Each row of a before or after table is a point. The points were changed in one or more steps. Then noise was added and the rows were shuffled. The steps act on columns, c1 being the first. Name the steps. A step turns or swaps two columns, mirrors them in a line or flattens them onto one, adds a multiple of one to another, or multiplies or shifts one. Angles are multiples of 10 degrees, from the lower column toward the higher: turns from -170 to 170, lines from 10 to 170 but not 90. Use the fewest steps. Two steps may share a column if one is a turn and the other turns, adds or multiplies; they go together, in the order done. Otherwise the lowest column goes first.

Before (13 x 2)
[[ -9 -16]
 [ 17  -3]
 [ 20 -34]
 [  5  -4]
 [ 15  17]
 [ 12 -19]
 [ 17 -41]
 [ 12 -25]
 [ -1 -32]
 [ -4  38]
 [ 24 -41]
 [  5  60]
 [ 15  18]]
After (13 x 2)
[[ 11 -28]
 [-18  15]
 [ -3  -8]
 [ -1 -28]
 [ -4 -21]
 [ 14 -11]
 [-11 -47]
 [  0 -45]
 [-27  53]
 [-23  10]
 [ -7  38]
 [ -7 -39]
 [-12  -8]]
Steps: mirror c1 and c2 in the line at 100 degrees

Before (10 x 3)
[[ -7  -8  -9]
 [-19  12  -3]
 [ -3 -13  -4]
 [-13  42  -4]
 [  0  19 -10]
 [-10 -20  -6]
 [ 19  -1  13]
 [-24  -1  -2]
 [-22  24 -14]
 [ 17 -11  -7]]
After (10 x 3)
[[ 47   8   1]
 [-25 -11  -1]
 [ -8  -4   0]
 [-55  34   0]
 [-47  22   1]
 [ -1  29   1]
 [-59  10   1]
 [-33  52   1]
 [ 42   0   0]
 [-17   1   1]]
Steps: multiply c1 by 2.5; shift c2 by 10; multiply c3 by 0

Before (11 x 6)
[[  0   2  12  34   5 -15]
 [  2 -16  11  31   8   3]
 [  7   4 -10  33   2   4]
 [ 46  30  10  16  -2  12]
 [ 11   1 -18  14 -51 -25]
 [-33 -13  55   0 -10  35]
 [  0  23  -8 -37   9 -10]
 [ -8 -38 -18 -10 -20  -8]
 [-16  -3  12  -6  11  18]
 [-15   1  32 -14   5 -14]
 [ -5 -29  12  40 -13   4]]
After (11 x 6)
[[  8   1  29 -23  -4   6]
 [ -7  -9   5 -40  30   5]
 [  2  11   6 -31  15   3]
 [  1   3 -11  39 -22 -14]
 [-12  -9  10  18  45 -10]
 [ 59  -7  -1 -15 -27  18]
 [-45 -11 -46 -27  16  44]
 [  4   4   7 -35  -5 -22]
 [-20   6 -32  -1  -1 -19]
 [-23  12 -16   1   2  23]
 [ 13 -51  25   0   9 -31]]
Steps: multiply c1 by 1.3; turn c2 and c5 by -100 degrees; turn c3 and c4 by -150 degrees; multiply c6 by 1.3

Before (12 x 8)
[[-14  12   8  13   7  -2 -19 -16]
 [-15  22   7  22   6   9  -9 -13]
 [ -6   6   2   9  -3  -1   7   3]
 [  7 -15  12 -11   6  -2 -10  -2]
 [-11   3   5  20  15  18 -12 -14]
 [-21  -4   5   7  20  -8   1  11]
 [ -2 -12  -1   3  -3 -11  -6   2]
 [ -2   9  12   3   7  13  -4  17]
 [ 13   3  -1   4   5  10 -21   5]
 [ -9 -16  12  12 -14 -20   0  15]
 [  0  -9   9  -4  -3   5 -12   9]
 [-29  13  -2  13  -6   5 -14 -16]]
After (12 x 8)
[[-25 -30  -5 -14  20  10  -5 -12]
 [-18  -9  -4  -5 -10   4   3   2]
 [-39 -16  -7  -9 -16  11   1 -16]
 [-14  12  15   0 -11 -25 -13   9]
 [-31   1   5  -9  61 -18   2  11]
 [-24 -15  -2  -8  23   3   3 -16]
 [  1  -4  -2  -1  16 -25 -20   4]
 [-12  12   6  -6  -7 -13   7   3]
 [-18  12  19 -18 -42 -28  12  16]
 [ -5  17  20   9  20  -6   0  -3]
 [-14 -10   9  -1  23 -24 -22  15]
 [-21 -11   1 -16  45  17 -15 -13]]
Steps: shift c1 by -10; add -0.5 times c2 to c3; turn c2 and c4 by 160 degrees; multiply c5 by 3; add -1.5 times c8 to c7; turn c6 and c7 by -70 degrees
